Each row of a before or after table is a point. One or more steps were done to the points. Then noise was added and the rows were shuffled. The steps act on columns, c1 being the first. Write out the steps. A step turns or swaps two columns, mirrors them in a line or flattens them onto one, adds a multiple of one to another, or multiplies or shifts one. Angles are multiples of 10 degrees, from the lower column toward the higher: turns from -170 to 170, lines from 10 to 170 but not 90. Use the fewest steps. Two steps may share a column if one is a turn and the other turns, adds or multiplies; they go together, in the order done. Otherwise the lowest column goes first.

Before (14 x 3)
[[-44  19  40]
 [  1  29  19]
 [ 18 -63  61]
 [-12 -55   7]
 [-42  49 -15]
 [-29  -1  12]
 [-45 -61  -7]
 [-50   1 -10]
 [ 10  39 -41]
 [ -4 -52  43]
 [ -3 -27 -29]
 [-38 -58  41]
 [-32  55  53]
 [  4  35 -35]]
After (14 x 3)
[[-45 -40  -8]
 [-32  40  51]
 [ 21 -49  61]
 [-43  37 -13]
 [  2  23 -37]
 [-50   5  -7]
 [-35 -40  42]
 [ -2 -19 -27]
 [ -4 -36  44]
 [  5  20  19]
 [-11 -39   5]
 [-30   3   9]
 [-42  12  40]
 [  8  28 -46]]
Steps: multiply c2 by 0.7

Before (12 x 8)
[[-47   7 -11 -27  66 -16  28 -15]
 [ 23  -8  37 -56 -30   4 -45   0]
 [ 43 -29  13 -60  30  16  -1   7]
 [-20 -18 -73 -34  33 -30   0  -2]
 [ 25 -31  11 -31  61   1 -48  18]
 [ 26 -29  29 -16 -11   7 -62  47]
 [ 22  -2  49 -23   3  27 -88  -7]
 [ 54 -27  22 -32  17  19 -64  -7]
 [ 19  60  -4  27  23 -68  33  -6]
 [ 21  28 -21 -60  36  26 -42  25]
 [ 14  45 -51  23  15 -68  24 -66]
 [ -4  49 -51  64  14 -15  67 -41]]
After (12 x 8)
[[ 34  -2  48 -26  13  20 -85  -5]
 [  8 -15  28  -2   8  22 -59  48]
 [ 28  -9  21 -34  13  51 -63  -5]
 [  5 -17   8 -25  10  25 -58  21]
 [ 20 -14  12 -58   0  40  -1   9]
 [ 28  12 -21 -54   7  17 -46  24]
 [-22   3 -11 -33  -4 -48  15 -16]
 [-15  20 -53  51 -13  -4  62 -40]
 [-35  -7 -76 -33   2 -15  -3  -2]
 [-64  19 -50   5  -4  24  19 -67]
 [  7  -3  36 -56   8  20 -41  -3]
 [-62  21  -2  24  -6  36  27  -4]]
Steps: mirror c1 and c6 in the line at 40 degrees; multiply c2 by 0.4; add 0.3 times c8 to c4; flatten c5 and c7 onto the line at 100 degrees

Before (13 x 12)
[[  9 -13 -66 -32   5  26 -22  36  -4  27 -32 -49]
 [ 20 -32  52   0 -31  29  15 -10 -16 -11  -5  -7]
 [ 21  39  11 -12 -69  25   2 -43 -47 -11  42  50]
 [ 22 -21  34 -68  14  49  26 -33 -47  26  -8  76]
 [  2  31 -23  -1 -17  32  46  10  27 -44  77 -26]
 [-23 -49 -20 -47  -4 -32  -7  23 -22 -65 -37 -17]
 [-14 -38  44   2 -53 -46 -24 -42  28  48  15  14]
 [ -7  41 -20 -72  32  18  34 -49 -24 -14 -30  -8]
 [ 66   9 -65 -26 -62 -42  11 -45  50  35 -22  32]
 [-38  21 -60  30 -15  18  -8   8  -4  27 -47   3]
 [-31 -15 -13 -64 -63  -1  -5 -56  22 -27 -28  25]
 [ 63  17  17  -1   7  35 -21   0   7 -30  35  22]
 [-33 -34  22   3   4  51  23 -52 -41 -68  67 -18]]
After (13 x 12)
[[  9 -14 -57 -36   6 -51 -22  46  -4  27 -33 -27]
 [ 16 -35  36  -1 -30  -9  15 -29 -16 -13  -2 -31]
 [-25 -50 -22 -46  -6 -19  -4  21 -21 -65 -37  32]
 [ 63  14   9  -2   9  22 -24 -10   7 -28  36 -31]
 [-14 -37  46   2 -54  14 -23 -40  25  48  14  47]
 [ 19 -23  37 -68  15  73  28 -31 -49  25  -8 -49]
 [-39  20 -40  30 -15   5  -9  32  -5  28 -47 -18]
 [ -7  43  13 -72  33  -7  33 -11 -25 -16 -29 -14]
 [ 68   8 -19 -25 -64  29  12  11  49  37 -22  38]
 [  0  31 -19   1 -16 -27  45  14  27 -45  77 -34]
 [ 24  40  25  -9 -70  49   1 -23 -46 -10  41 -23]
 [-33 -34  37   4   1 -19  20 -36 -39 -68  65 -50]
 [-33 -13  22 -63 -61  24  -5 -16  23 -27 -25   2]]
Steps: flatten c3 and c8 onto the line at 140 degrees; turn c6 and c12 by -90 degrees

Before (9 x 18)
[[ 35  49  10 -22  48  18   4   9  38  30   4  -8 -18  -4  57 -65 -37 -47]
 [ -4  -2   5   5   1  34 -20  13  50  32 -40 -21 -48 -23  -3 -26 -12  12]
 [-19 -43  -8   0 -32 -24  20   0   6  -7 -15  14  27  18  19  32  12  29]
 [-25 -34   0  13 -39 -12  -4  -4 -14   5 -35  26   8 -18 -20 -13 -52  32]
 [-15 -32 -39  20 -51   0  10   6 -23 -43   7  10   2   4 -10   5  21  45]
 [  3   7 -65   7 -53 -47 -14  26  11 -49 -51  32  -8  49  43 -29  50  -7]
 [-46  -7  14  39   7  13  16  22  15  24 -43 -19  -8   7 -57   1 -22  60]
 [ 36  45 -55 -25 -27 -35 -20 -38  32  13 -38  -5 -49  35  29 -59  -8 -18]
 [-39   0  10 -10  23  33  -7  -1  -6  -1 -54 -17   1 -26 -53  29 -13  28]]
After (9 x 18)
[[ 37  46 -56 -26 -28 -32 -19 -96  33   1 -36  -5 -47  35  27 -59  -7 -17]
 [ -6  -2   5   9   1  33 -19  33  50   0 -41 -19 -49 -24  -5 -24 -11  13]
 [-45  -8  13  38   9  12  17  55  16   0 -43 -19  -8   8 -57   2 -21  60]
 [-26 -33   0  14 -38 -13  -6  -9 -13  -2 -37  26   7 -19 -20 -14 -51  31]
 [ 35  49   8 -23  49  17   2  23  38   2   3  -8 -19  -2  57 -65 -36 -46]
 [-15 -31 -37  20 -50   2   7  14 -22  -1   5   9   3   2  -9   5  24  44]
 [-39  -1  11 -10  23  31  -7  -1  -3  -1 -52 -19   1 -27 -51  29 -12  28]
 [  3   7 -65   6 -54 -48 -14  66  11  -1 -51  31  -8  49  42 -29  50  -7]
 [-17 -42  -9   1 -30 -23  21   0   8  -2 -17  14  27  18  20  33  13  31]]
Steps: multiply c8 by 2.5; multiply c10 by 0

Before (10 x 32)
[[ 16  -6  69   7  28  63 -13  -5   2  36 -65 -35  11 -44  46  11 -55 -46
  -63 -34  22  -3 -30 -32  36  -6  37 -26  27  21  20 -17]
 [ 24  34   6  38 -16  14   7 -45  22  32 -48 -23   0 -28 -50  55  17  20
  -21 -13  52 -14 -27  26  27 -37  57 -17  52  85  31 -49]
 [ 51  32 -31 -33  36  41  23 -39  11  -4  32  37 -44  -8   1 -12  25  36
  -10  18 -35 -10 -24  -9  28  -5  24 -24 -52   3 -41   9]
 [ 10 -29 -46 -16  61  -3  63 -35  -8   1 -16 -20 -19  18  12 -17  12 -23
   18  29 -38  -5 -14 -89 -62 -73 -13 -38   9  -3 -10 -19]
 [-29  38  23 -48  28 -35  34  52  27  15  20 -30  11  13 -13 -24  -9  59
   33 -42  47 -94  83  15  12   6   9  39  38  36 -44 -37]
 [-44 -17  65  -6  27 -10 -27  46 -58   1  25  -3  14  32  21 -27  19  27
  -38  -1 -34  28  46 -27 -58 -43   1  62   2  -5  39  59]
 [-36   1 -39 -38  17   0  24 -10 -39   0  24  46 -48 -46  18 -32  -3  -4
    3  13  11   9 -21 -10 -48  -6 -35  -1 -60  19   5  47]
 [-29  82  23  13 -19  19  -2 -28   6 -76  19  -2  -2  -8 -23  56 -34  18
  -23  13 -31 -72 -31  22 -36 -31  -3  68   5  14  27  42]
 [ 32 -29  50  15  12  32  90 -11 -11 -41 -77   0  32  53   2  52  16 -25
    4  44 -31  11  55 -27  -8 -45 -51  12   2  -4  -2 -43]
 [ 33 -19 -14 -26  -9  22  24  43 -71  44  -3   0 -17 -19  -9  65 -19  10
   38 -25  45  13  58 -36  39   9  58 -30 -48  44  47   0]]
After (10 x 32)
[[ 15  -6  69   8  29  64 -13  -5   2  36 -65 -35  -7 -21  47  10 -55 -46
  -63 -33  20  -3 -30 -33  35  -8  35 -26  27  44  19 -17]
 [ 25  34   5  38 -16  13   8 -46  23  32 -49 -24 -15  33 -49  56  15  20
  -21 -14  54 -13 -28  26  27 -37  41 -17  53  82  31 -49]
 [ 33 -18 -15 -27  -9  23  25  43 -72  44  -4   0 -20  14 -10  65 -20  11
   39 -25  46  13  59 -35  38  10  33 -32 -48  45  45   0]
 [ 31 -27  49  16  11  32  90 -12 -12 -40 -76  -1  23  38   1  53  16 -25
    5  46 -30  12  55 -24  -8 -47 -18  15   3 -38  -2 -43]
 [-27  38  23 -48  28 -35  33  51  26  16  18 -30   1  32 -15 -25  -9  59
   34 -41  48 -94  84  16  13   4  13  39  39  19 -43 -35]
 [-28  83  23  13 -18  18  -4 -28   7 -76  20  -3   1   3 -23  57 -35  18
  -23  13 -31 -72 -29  23 -35 -32  -3  68   4  15  26  41]
 [-44 -18  65  -7  25 -10 -26  47 -59   1  23  -3   4  22  22 -27  21  26
  -38  -1 -34  27  46 -28 -58 -43  10  61   1 -26  40  58]
 [-37   2 -38 -39  16   0  24 -10 -40   0  23  46  -6 -24  16 -32  -4  -4
    3  14  12  10 -22 -11 -48  -6 -57  -1 -60  45   5  46]
 [ 49  32 -31 -32  37  40  22 -39  12  -5  32  37 -20  -4   0 -13  25  36
   -9  19 -33 -11 -24  -8  28  -4 -10 -24 -51   6 -41   9]
 [ 12 -28 -46 -18  60  -3  63 -33  -8   1 -17 -20  -2  11  13 -16  12 -25
   17  28 -38  -4 -15 -88 -62 -74 -22 -39  10 -16  -9 -20]]
Steps: turn c13 and c27 by 40 degrees; multiply c13 by 0.4; turn c14 and c30 by -40 degrees

Before (12 x 64)
[[ 27   6  -7  -8 -34   8   7   4 -10 -19  -3  23  -8 -33  12  29  -1 -20
  -17 -12 -15  23  -3 -10   2  -7 -15 -21 -14  60 -20   6 -13 -33 -29   2
  -14  -3 -13  26 -11   4 -10  -9  10 -10  30  34   7 -16  10   1  13   6
  -18   1 -10  39  16  41 -11  -9 -41   6]
 [  1  17  -2  34  19  46   7 -38   0  20 -15   0   5  -9 -10   3 -10  -9
  -15  22 -14 -45 -21   2  14   6   3  12 -17   2  17   2  13   3  -5 -12
   -9   2 -44 -15 -11  -6  -8 -12  25 -16  16  10  17  12  10 -34  56   9
   -6  49   2  10 -26  25 -22 -18  10 -26]
 [-20  -6  -1  15  -4 -10  17  27  -6 -17 -26  -2  22 -12  17  33  26  23
   -2 -38  16  14 -39 -18  -4  -9 -39   4  19  30  -6 -37 -15  32  54   2
   10  -8  23   4   8 -22  -3  -5   8  41 -17 -40  23 -24  34  18  19 -37
  -37 -22  26   4 -25  -1  -3 -27  18 -28]
 [ 26 -10 -23  30   8  10 -13  51  46  -7 -22  -1  16   4  40   8 -43   0
  -17   3 -10  31  20 -14   8   3 -11 -10 -22  34  -2  24   9 -11  50  -4
   26   2   3 -21   4 -19  11 -12 -34 -22 -35 -15  11  42  12  16  18 -19
   -7   3   7  -2 -39  30   0 -42  11 -21]
 [-34 -29 -17 -14 -13  -3  22  -9  13 -11  33  20 -30  14  11  -8   2   7
  -10  20  -1  -9 -27  11  10  11   6  26 -47  32 -16  -1   3  13   7  19
    5   4 -19   6  -8 -16  -5 -51  -5 -30 -10   9  -1  35  32 -13 -22  47
  -26  10  10 -21  31   7   8 -12 -17  14]
 [ -3  35 -26  35 -37 -15  15   3   0 -21 -25  -3  15 -13   7  29   6  -5
   21  16   6   1 -26  12  -6  50  -8  23  -9 -23 -46 -13  15   5 -25 -15
   -9  14  12   5 -56 -22   0   9  10  -5 -10  27  18  -8 -17  35  11   7
   54  39   4   4  14  18   2 -13  -8   9]
 [  7   1 -21   3  15  -7  21 -26  -9  12 -10 -18   1  26  -5   4 -26   6
    5  28 -25  21 -23  45 -30  -6  -2  -3  -3 -17  -9  17 -10  32  10  31
   12  24 -14   3  -1  36  44   6  13 -11  11   9  35  -7  25   1  31  12
   44   5  -6  56  -9  -7  16  -5  16  37]
 [-32 -31 -26  -7  10  26  54  16  -5  17  31   9  22   2  12  14 -29 -17
  -18 -11  28   3   0 -23 -22   5  28 -33 -30  24 -30   2   6  22  12  30
    9   9 -15  -4   8  14 -14  24 -24  55 -14 -18  29  13  25 -23 -32   4
   10  22  40 -32 -22  67 -11 -26 -48 -28]
 [-18 -39  12  38   2  27  23  -4 -15  24  10   6  19 -10   2 -26 -36 -17
   -1  24  -6 -34 -12  14  -7 -16 -22 -16 -21 -22  11   1   5  -3  12  12
    6  -4   2   2 -27 -32  -2  36   4   2  10   2   3  18  14 -11 -10 -24
   -5 -33 -22 -23   0  -1   0 -14  -6  -7]
 [ 21 -12   4  37  -6  -9  21   1  -3   8 -36  12 -26  14 -19 -12  -7  45
    9 -39  -1   6   4  -2 -27  -3  -8  19 -21  10 -16  13  29   4 -13  34
   18  26 -23  15   2 -14  17 -21  14  -8   2 -24  12  47   3  13  11  -3
   -8  -3  14   5 -14  10 -13 -21  21  15]
 [ 13 -36   8  -2 -14  23  32 -16  16   6  16  25  38  27  13  -5  21  -7
  -28 -14  18   3  -5  14  -1  48  16  -3  -3  11  -8  19  -2   8   7 -13
   -7 -22 -24 -17   2 -24  27 -13  24  -4 -20  -7  48 -13  31  17   6  -2
   43  -1 -20 -14 -17  95   2 -17 -14  13]
 [-33 -40 -25  27  -5 -29  -1 -27 -14  19 -29 -12 -19  -4  22 -45  13 -15
  -36  -4  13  39 -14  31  15 -16  51  16 -11   1   0 -17 -14 -12  12 -35
  -16   9  12  -4  -1 -11  -7  23 -11 -14 -18   3  10  16 -38   9  32  23
    8  -8  11  28 -30  32 -27 -37 -29   7]]
After (12 x 64)
[[-34 -28 -16 -13 -14  -3  22  -8  12 -10  32  21 -32  14  11  -9   2   7
  -12  21   0 -10 -28  11  10   6   5  25 -46  33  18  -1   5  12   7  18
   -5   4 -17   8  -6 -18  -4 -51  -4 -29 -10  11  -1  36  33 -13 -23  48
  -26  10   9 -19  32   6   9 -11 -18  14]
 [ 27   6  -5  -8 -34   7   7   3 -10 -20  -4  23  -9 -32  11  29  -1 -22
  -17 -11 -17  24  -4 -10   2  20 -16 -21 -12  60   7   7 -11 -35 -31   3
   15  -3 -11  24  -9   5  -9  -9  10 -10  29  35   8 -17  10   2  12   4
  -18   1 -10  38  16  42 -10 -10 -40   7]
 [-30 -31 -26  -6   7  25  55  16  -6  16  29  10  22   1  14  14 -28 -17
  -17 -11  28   4  -1 -25 -23  20  27 -33 -31  26  24  -1   7  24  11  31
   -2   8 -15  -5   8  14 -16  25 -24  54 -14 -17  29  15  25 -22 -31   5
   10  22  40 -34 -22  69 -11 -25 -48 -31]
 [ 14 -35   8  -5 -13  23  30 -15  16   6  16  25  36  28  13  -6  21  -8
  -30 -14  19   3  -4  16  -1 -24  16  -2  -3   9  42  19  -2   8   8 -12
  -12 -22 -25 -18   3 -24  28 -13  23  -3 -20  -6  47 -12  31  18   8   0
   44  -1 -18 -13 -17  95   3 -15 -13  15]
 [ 22 -14   5  38  -6 -10  22   2  -3   8 -36  12 -28  14 -18 -13  -6  46
    9 -40  -2   4   5  -2 -26  14  -8  21 -23   9   9  12  29   3 -14  34
   30  27 -23  14   3 -12  17 -23  15  -6   2 -24  11  46   2  13  10  -5
   -8  -1  14   6 -12  10 -11 -22  22  14]
 [-33 -39 -27  26  -5 -28  -1 -29 -14  19 -30 -13 -20  -4  23 -44  14 -15
  -35  -4  13  38 -15  31  15   9  51  19 -14   0 -12 -17 -14 -14  11 -33
  -25  10  14  -4  -3 -12  -6  23 -13 -14 -17   3  11  17 -38   8  32  24
    8  -9  11  27 -32  32 -26 -35 -29   8]
 [-19  -7   0  15  -4 -10  16  28  -6 -16 -27  -2  21 -10  18  33  24  22
   -3 -36  16  14 -41 -18  -5   9 -38   2  19  29  -4 -37 -15  32  54   0
  -43  -8  23   5   8 -23  -4  -4   9  41 -18 -42  22 -24  34  19  17 -39
  -36 -22  25   2 -25  -1  -3 -27  18 -29]
 [-17 -40  15  38   3  29  24  -4 -17  24  10   7  19  -9   2 -28 -36 -18
   -2  22  -7 -35 -11  14  -8   4 -24 -17 -21 -23 -20   0   6  -3  10  14
   -6  -3   1   1 -25 -31  -2  35   3   1  11   4   2  17  15 -10 -11 -24
   -6 -32 -23 -24  -1  -1   1 -14  -8  -6]
 [  6   0 -20   4  15  -8  22 -26  -7  10 -10 -18   1  28  -4   4 -26   6
    5  27 -25  21 -24  44 -29  13  -2  -3  -3 -17   3  17 -10  32  11  31
    2  23 -12   2  -2  36  43   6  13 -10  12  10  33  -8  24   1  29  11
   44   6  -6  55  -9  -4  16  -5  17  36]
 [ 26  -9 -22  30   9  12 -13  52  46  -6 -23  -1  16   2  40   7 -43   0
  -17   2 -10  30  21 -15   7   0 -10  -9 -22  33   5  25   8 -11  50  -4
  -21   1   2 -22   3 -17  10 -11 -35 -23 -35 -14   9  41  12  17  17 -20
   -9   3   8  -1 -38  30  -2 -42  11 -22]
 [ -4  38 -25  36 -36 -16  15   1   1 -19 -26  -3  17 -13   6  28   7  -3
   23  16   7   1 -25  12  -6   3  -9  24  -9 -21  68 -14  14   4 -23 -18
   20  13  13   6 -55 -20   0   9  11  -4 -10  28  18  -8 -18  35  12   9
   54  39   3   4  15  17   3 -13  -9   9]
 [  1  18  -2  33  19  46   6 -37   0  20 -16   1   6  -7 -10   2  -9  -7
  -14  23 -14 -46 -21   1  14 -15   3  13 -15   4  -6   1  15   3  -4 -12
   -3   2 -44 -18 -11  -7  -7 -12  25 -17  17  10  17  10  10 -34  56   9
   -7  49   2  10 -24  22 -23 -19  11 -25]]
Steps: turn c26 and c31 by 130 degrees; add -1 times c35 to c37

Before (14 x 64)
[[ -7  44  30  19 -27  39 -30  29  59 -19 -35  50  10  17  35 -46  -4  -2
   37 -37 -44   0  17  26   5 -49   8  25  24  10  54 -20 -11  27  25 -29
  -48  44  -6 -26 -13   3  10   1  56  41 -17 -32  38  -7 -34 -35 -15  64
   66  34 -51  21  20  59  41 -37  -9 -10]
 [-38  55  35  20 -45  30  20 -32  15  -9 -23   3  32   7  35  -2 -15  -2
  -41 -14 -35  29  12  38   3 -36  35  24  11 -10 -29 -30  24  34 -60  21
  -27  24 -22 -22 -23  25  17 -30  48  -3   5   4  49  16  27  33  19   5
    4 -51  27 -27  24  61  25  10  21  20]
 [-61 -17 -22  -8 -32  48  -3  52  22  23  -9 -30   5  42 -43 -10  -3  46
  -45  -3 -34  15  25  52 -15  25 -49  -7 -40 -28 -19  37 -33  25   7   2
    1  12 -54 -20 -29   9   6 -10  30  54  45 -42  -5  52  21  -5  19 -27
   95  20  18 -34 -18  -4  59  -1 -35  43]
 [-35  61 -22 -61 -46   3  13  16  -1 -71 -17  15 -38  21  18 -26  30 -18
  -56 -21 -15 -34 -54 -10 -48 -12  28 -47  12 -51 -28 -10  41   4 -22 -52
    2  52 -19 -18  -4   2 -66   4 -18  11  47  -2 -23 -13  12  -5  31  -9
   10 -35  -9  -4   5  -1  11 -13  24  -3]
 [ -4  30   5 -39  40  -4  26  58  17 -29 -40   8 -36 -17 -47  35 -18   4
   -1   2 -66   7 -61   8  -4   3  27 -53 -29  37  49   9  47  -6 -18  -3
  -63 -10 -29  25 -31 -22 -53  11  33  64  -2 -59 -26  56 -33  60  13  42
   79 -11 -41  31 -31 -11  25   7  -9  47]
 [ -4 -27 -19 -20  21  32 -39  11  46 -25 -35 -29  -1  37  39 -30  10 -31
   -3 -57   0 -52 -53 -28 -26 -47  30  28   4 -55   5  40 -16 -27   4 -22
  -34  40  23 -26 -71  25  -3  24 -11  49   9  12  10 -20 -17 -24 -19 -30
   33 -34 -17  -7  23  48 -15 -33 -41 -26]
 [ 28  17 -32  17  46  18  12 -33  12  10 -10   9 -16 -39  31 -43   5 -34
   11 -60  19   3  26 -18 -41  19  -6 -42  36 -46  16 -26  15  -4  23  26
  -68 -33 -23 -50 -75 -32  31 -38  16  42  27   8   5  51   4  -8 -34 -28
   45  32  28  44  37  37 -35  32 -46 -25]
 [-42  22  58 -19 -12  34 -34  51  19  -8 -20  33 -17 -38 -36  33   6 -14
   11 -16 -15  10 -63 -39  -1 -11   0   5 -12 -53 -10 -23  11  23 -36 -29
  -57  50 -10  31   2  37   4  21 -41  -8 -35  -4  -9  53  44  41 -29  51
   92  21  -2 -37  18  11  46  20 -38  26]
 [ -5  52  -8   5  28  26  -9   0  -2 -17 -49  27 -41   0  39 -27  48  -7
  -23  19   1 -17 -21 -23 -87  14  10 -15 -28 -24   7  -6 -39  32  32 -45
   14 -37  24 -18 -15   2  -7 -42   9  71 -14   0  50 -23 -26  -3  13  59
    4 -56 -13 -47 -12  46  -9   0  37  33]
 [-32 -36  19 -18   8  21  51 -36  26  -2 -32 -37  31  -5   7 -43  11 -16
   36  12 -33  15  29  15 -52  22  44  30  28 -38  20 -37  -4  17  -8   5
   -3 -34  -7   9  17  36  -7  12   6  49  15 -47   3 -15  17  21 -34  46
    0   8 -31  34 -34 -32 -18  40  34 -30]
 [-13 -19  57   7  31 -14 -29  24   8   4 -13  -9   7  42  -5   2  54  -7
  -12   0 -15  23  22   0  -1 -32  46  37 -48 -35  64 -16 -17  36 -17 -59
  -16  30  -8 -52 -40  -1 -56 -23 -28  39  28  -8  41  35   7  28 -12  36
   18 -38  33 -27  -8  47  17   4 -42 -28]
 [ 31  59  33  15  11  43  32  17 -19  25 -29  15 -46  45 -33  47  54  23
  -33 -19  23 -11 -13 -14  -2 -62 -27 -15  36 -47  23   6  19  18   9 -60
  -57 -15  -8  31 -15  19  28   9 -11  51  23  17 -28 -23  29 -31 -50 -20
   18  36  22  30  31 -10 -18  46 -19   8]
 [ 19  40  26  30 -12  78  13 -34 -17 -47 -34  19 -29   8  36  19  70  -8
    5  14  -3 -53 -27  45 -44  36 -45  -3 -57   2  19  30  13  20 -35  -5
   -6  46 -45 -28  17  30 -45 -41   4  52   0  -2 -31  27  22   9  -5 -10
   20  -5  25 -38 -49  10  31 -33 -29   4]
 [ 19  54  11  -8   9 -16 -20  18 -24  20  -9  -6 -38   0  21 -23  28   7
  -20 -71  18 -18 -51 -24   0  20  13 -46  -2 -20  -8  44 -16 -38  11  32
  -47   9  34 -27  -3 -31 -22  -1  14  -6 -42  15 -27   0  19 -10   4  12
   52   0 -39  24 -27  40 -27 -28 -52 -27]]
After (14 x 64)
[[ -4  50  -7   7  28 -44  -9   1   0 -17 -32  21 -43   1  38 -26  48  -8
  -22  19   2 -16 -20 -20 -87  15  10 -16 -28 -25   9  -6 -38  32  35 -46
   12 -39  26 -16  17   4  -6 -42   9  71 -15  -2  50 -24 -26  -2  13  59
    4 -56 -15 -48 -14  46 -11  -2  37  32]
 [-38  53  36  19 -44 -11  21 -32  14 -10  -8 -28  14   7  38  -1 -15  -2
  -40 -13 -36  30  12  38   2 -34  35  25  12 -10 -30 -31  23  32 -59  20
  -27  22 -22 -22   4  24  18 -28  49  -3   3   1  51  16  26  34  20   5
    5 -49  27 -27  26  60  23   8  22  19]
 [-13 -18  54   8  31 -53 -30  22   7   3   7  -2  12  44  -6   3  54  -6
  -11   0 -15  22  24  -2   0 -31  45  37 -49 -36  65 -17 -15  36 -20 -57
  -15  29  -9 -52  -4  -1 -57 -23 -27  39  29  -6  42  35   7  28 -11  36
   17 -37  34 -26  -8  47  16   5 -41 -29]
 [-34 -36  18 -18   7  72  52 -36  27  -4 -30  -8  48  -5   7 -42  10 -16
   37  13 -33  13  30  16 -53  23  43  29  27 -36  20 -36  -3  18  -8   5
   -4 -33  -7   8  19  38  -8  11   7  49  16 -34   2 -16  19  21 -32  47
    0   9 -31  33 -33 -34 -20  39  34 -30]
 [ 18  53  13  -8   8  20 -19  19 -25  19  -7  38 -14  -1  21 -24  27   7
  -21 -71  17 -16 -51 -25  -1  21  12 -47  -4 -20  -9  45 -17 -36  11  32
  -48   7  36 -27   5 -32 -20   1  13  -8 -42  10 -28   3  20 -10   4  15
   53   0 -39  24 -27  39 -27 -26 -52 -29]
 [ 32  59  34  15  13  87  33  18 -18  25 -14  33 -36  47 -33  48  55  24
  -32 -21  21 -10 -13 -14  -2 -64 -26 -12  34 -48  22   5  19  18   9 -61
  -57 -14  -7  31   8  20  28  11 -11  51  22  12 -29 -22  27 -32 -48 -19
   18  35  23  31  31 -10 -19  46 -19   6]
 [ -6  43  30  18 -25  71 -31  28  58 -19 -20 -33 -37  17  35 -46  -5  -3
   37 -37 -45   1  18  25   5 -50   8  23  24  12  54 -21 -12  27  25 -28
  -46  45  -4 -24  10   2  11   1  57  41 -17 -22  39  -8 -33 -37 -15  65
   66  34 -49  22  21  58  40 -37 -10 -11]
 [ -4 -28 -17 -21  22  22 -41  11  45 -26   5  15  27  37  39 -29  10 -29
   -4 -57  -1 -53 -55 -27 -25 -45  29  28   3 -53   6  40 -17 -25   4 -23
  -35  40  22 -27  -4  25  -3  24 -12  50  10   9  10 -19 -17 -25 -20 -29
   32 -36 -16  -6  23  50 -17 -35 -42 -26]
 [ -4  31   6 -39  40  42  25  59  16 -28 -16  29 -25 -17 -45  35 -18   3
   -3   0 -64   5 -63   9  -5   3  28 -52 -29  37  50   8  48  -4 -18  -1
  -63 -11 -29  25   9 -23 -51   8  34  64  -5 -41 -26  57 -31  59  13  43
   77 -11 -41  30 -29 -13  24   8  -9  46]
 [-63 -18 -24  -9 -34  -3  -2  49  20  22   5  10  31  41 -43 -10  -2  46
  -45  -4 -35  13  25  51 -16  24 -48  -7 -41 -29 -19  38 -33  24   5   4
    1  13 -54 -20  -4  10   5 -10  30  54  43 -27  -6  52  21  -6  17 -28
   94  19  18 -34 -17  -4  57  -2 -35  41]
 [ 19  39  27  30 -12  20  13 -34 -17 -46 -32  15 -32   7  38  18  70 -10
    2  12  -3 -55 -25  46 -43  36 -46  -4 -58   4  22  31  14  19 -36  -5
   -6  46 -45 -29  20  30 -45 -39   4  51  -1  -4 -30  29  22   8  -5 -10
   19  -4  22 -38 -50   9  30 -32 -30   4]
 [ 27  16 -30  17  47  82  12 -33  12  10  24   8 -15 -40  33 -43   6 -34
   12 -60  19   3  26 -19 -43  18  -5 -44  37 -46  15 -26  14  -4  23  26
  -67 -31 -24 -51 -15 -30  31 -39  16  44  27   6   5  53   4  -8 -35 -29
   45  33  28  44  39  37 -35  31 -47 -23]
 [-42  19  59 -19 -12 -23 -33  48  19  -7 -15  -3 -39 -38 -34  31   7 -14
   13 -16 -14   9 -63 -39  -2 -11   0   5 -12 -53  -8 -23  13  23 -37 -29
  -57  52  -9  33   9  38   2  20 -44  -9 -34  -3  -9  52  46  43 -29  50
   93  22   0 -37  18  13  45  20 -40  25]
 [-35  61 -21 -61 -46  -2  13  16  -1 -70 -10  25 -31  19  18 -26  31 -18
  -56 -22 -13 -35 -54 -11 -47 -12  29 -47  12 -51 -28 -10  41   4 -22 -50
    1  51 -21 -18   5   2 -64   6 -19  10  46  -2 -22 -12  12  -5  31  -7
    9 -34  -9  -4   5   0  11 -14  25  -3]]
Steps: add 1.5 times c58 to c6; flatten c11 and c41 onto the line at 150 degrees; mirror c12 and c13 in the line at 120 degrees; multiply c48 by 0.7
